Rows are points. Each copy is the shape, with its points in the same order, turned, moved and blurred by noise. Some copies are also mirrored. Which?

Shape (6 x 2)
[.02 -.05]
[.18 .15]
[-.78 .14]
[-.09 .00]
[.32 -.12]
[.23 -.17]
Copy 1 (6 x 2)
[-.11 -.11]
[.01 -.21]
[-.31 .70]
[-.14 -.09]
[-.06 -.49]
[-.31 -.36]
Copy 1 is: only turned
Copy 2 (6 x 2)
[.04 .13]
[-.14 -.06]
[-.18 .94]
[-.08 .22]
[.12 -.20]
[.15 -.10]
Copy 2 is: mirrored

Shape (7 x 4)
[.43 -.19 .49 -.32]
[-.01 .49 -.34 .41]
[-.63 .46 .30 .18]
[-.15 .43 .00 -.24]
[.33 .19 -.57 .56]
[-.02 -.46 -.61 .26]
[.03 -.46 -.53 -.43]
Copy 1 (7 x 4)
[.29 -.23 -.23 -.69]
[-.07 .41 -.35 .59]
[-.82 .15 -.37 -.02]
[-.26 .57 -.15 -.19]
[.32 .22 -.21 .71]
[.19 -.21 .32 .52]
[.30 .08 .61 -.01]
Copy 1 is: mirrored
Copy 2 (7 x 4)
[.69 .22 -.14 .39]
[-.17 -.11 .70 -.17]
[-.37 .49 .64 .51]
[-.01 .48 .30 -.03]
[-.02 -.60 .54 -.28]
[-.31 -.59 -.15 .01]
[-.11 -.13 -.56 -.18]
Copy 2 is: mirrored
Copy 3 (7 x 4)
[-.35 -.15 .26 -.76]
[.12 .66 -.21 .18]
[-.65 .43 -.68 -.08]
[-.01 .31 -.56 -.43]
[.22 .60 .31 .29]
[.21 -.10 .12 .43]
[.36 -.54 -.10 -.05]
Copy 3 is: only turned
Copy 4 (7 x 4)
[.18 -.22 .51 -.55]
[.04 -.07 -.48 .36]
[-.27 .67 -.13 .09]
[-.23 .09 -.25 -.30]
[.15 -.55 -.35 .54]
[-.43 -.64 .16 .49]
[-.68 -.73 .21 -.13]
Copy 4 is: only turned

Shape (9 x 6)
[.04 .05 -.12 -.11 -.14 .20]
[.12 -.52 -.54 .45 -.14 -.27]
[.42 -.05 .00 -.09 .16 .08]
[-.04 .01 .45 -.54 -.11 -.15]
[-.18 .15 .18 -.50 .27 -.01]
[.23 .09 -.03 .31 -.08 -.15]
[-.23 -.28 .11 -.01 .13 .11]
[-.12 -.62 .26 .17 -.42 -.35]
[-.02 .00 -.27 .02 -.14 .27]
Copy 1 (9 x 6)
[.07 -.02 -.25 -.02 -.05 -.13]
[-.72 -.59 -.24 .10 -.19 -.04]
[.11 -.15 -.29 -.28 -.16 .21]
[.51 -.05 .30 -.30 -.30 -.20]
[.31 .33 .16 -.35 -.17 -.05]
[-.09 -.19 -.21 .15 -.39 .16]
[-.11 -.05 .18 -.04 .16 .05]
[-.15 -.66 .48 .21 -.21 -.10]
[-.13 .04 -.30 .03 .08 -.17]
Copy 1 is: mirrored
Copy 2 (9 x 6)
[.01 -.06 -.05 -.02 -.29 -.21]
[.03 -.21 -.94 .07 .11 -.40]
[.23 -.22 -.10 -.21 -.07 .01]
[.29 .06 .53 -.27 .03 -.49]
[.20 -.22 .50 .09 -.02 -.32]
[.20 .16 -.29 .07 .01 -.01]
[-.29 -.20 .06 -.01 .11 -.38]
[-.03 .22 -.39 -.30 .33 -.80]
[-.12 -.11 -.17 .14 -.37 -.24]
Copy 2 is: mirrored

Shape (13 x 8)
[-.18 .04 .42 .45 -.44 .24 .26 -.05]
[.36 .58 -.05 -.37 -.54 -.63 .40 -.07]
[-.52 -.07 -.01 .39 .24 .38 -.03 .52]
[.17 .49 -.23 -.19 -.18 -.45 .28 .24]
[-.38 -.33 -.44 -.07 .11 .07 .30 .12]
[.14 -.23 .00 .27 .37 -.24 -.34 .01]
[-.20 .08 -.38 .18 .37 .13 .07 -.04]
[.29 .48 .04 .17 -.58 .26 -.46 .30]
[.30 -.13 -.28 -.18 -.09 .07 -.03 .16]
[-.51 -.26 .56 .20 .34 -.14 -.37 .03]
[-.51 .38 -.51 -.13 -.01 -.35 .16 -.22]
[.24 -.20 -.17 -.12 -.12 .02 -.29 -.16]
[-.20 -.32 -.11 .53 .01 -.24 -.16 .50]
Copy 1 (13 x 8)
[-.39 -.36 .42 .30 -.08 .33 .01 -.26]
[-.20 .10 .08 .06 -.09 -.53 .72 .55]
[-.14 -.15 .17 -.61 -.03 .70 -.27 -.48]
[-.10 .05 .07 -.40 -.12 -.19 .58 .31]
[-.01 -.15 -.42 -.40 .25 .22 .08 -.40]
[.59 -.12 .16 -.24 .11 .30 -.29 .13]
[.29 -.13 .05 -.48 .04 .08 .05 -.48]
[-.20 -.04 .35 -.11 -.88 -.01 -.20 .19]
[.24 .08 -.30 -.10 -.30 .07 .04 .02]
[.09 .05 .43 -.17 .53 .46 -.63 -.02]
[-.13 -.20 .00 -.59 .31 -.50 .20 -.20]
[.26 -.05 -.24 .04 -.17 -.10 -.26 .04]
[.07 -.49 .00 -.52 .02 .61 -.23 .21]
Copy 1 is: mirrored
Copy 2 (13 x 8)
[-.21 .58 -.02 -.12 .36 .45 -.39 .32]
[-.19 .31 -.22 .20 -.53 .66 .52 -.31]
[-.10 .15 .33 .11 .76 -.34 -.29 .18]
[-.06 .21 -.04 .28 -.22 .21 .40 -.35]
[.32 -.05 .55 .27 .18 .02 .05 .35]
[.01 -.15 -.02 .07 -.20 -.33 -.57 .08]
[.38 -.14 .01 .28 .33 -.11 -.14 .12]
[-.43 .56 -.62 -.08 .09 -.23 .21 .28]
[.13 .10 .06 -.12 -.21 -.17 .22 .27]
[-.54 -.30 .22 .06 .25 -.04 -.78 .21]
[.11 -.19 .01 .79 .11 .36 .18 .08]
[.05 -.05 -.14 -.04 -.31 -.08 -.05 .48]
[-.16 .37 .38 .31 .04 -.43 -.44 .12]
Copy 2 is: only turned
Copy 3 (13 x 8)
[-.33 -.03 -.27 .34 -.03 .38 -.31 -.47]
[.03 -.20 .94 .05 .32 .38 .43 -.45]
[.32 .53 -.54 .44 .23 .25 -.46 .08]
[.26 -.01 .61 .13 .42 .38 .21 -.21]
[.34 .28 -.41 .08 .22 .29 .43 .18]
[.00 -.17 -.04 -.07 .27 -.20 -.30 .45]
[.51 .23 -.17 -.13 .14 .01 -.01 .14]
[-.32 .28 .31 -.28 .53 .60 -.55 -.23]
[-.04 .16 .15 -.23 .30 .47 .15 .32]
[-.30 .23 -.33 .45 .18 -.45 -.33 .13]
[.49 .21 .00 -.05 .43 -.17 .44 -.48]
[-.29 .06 .06 -.42 .25 .13 .06 .25]
[.15 -.15 -.32 .31 .67 .16 -.34 .28]
Copy 3 is: mirrored
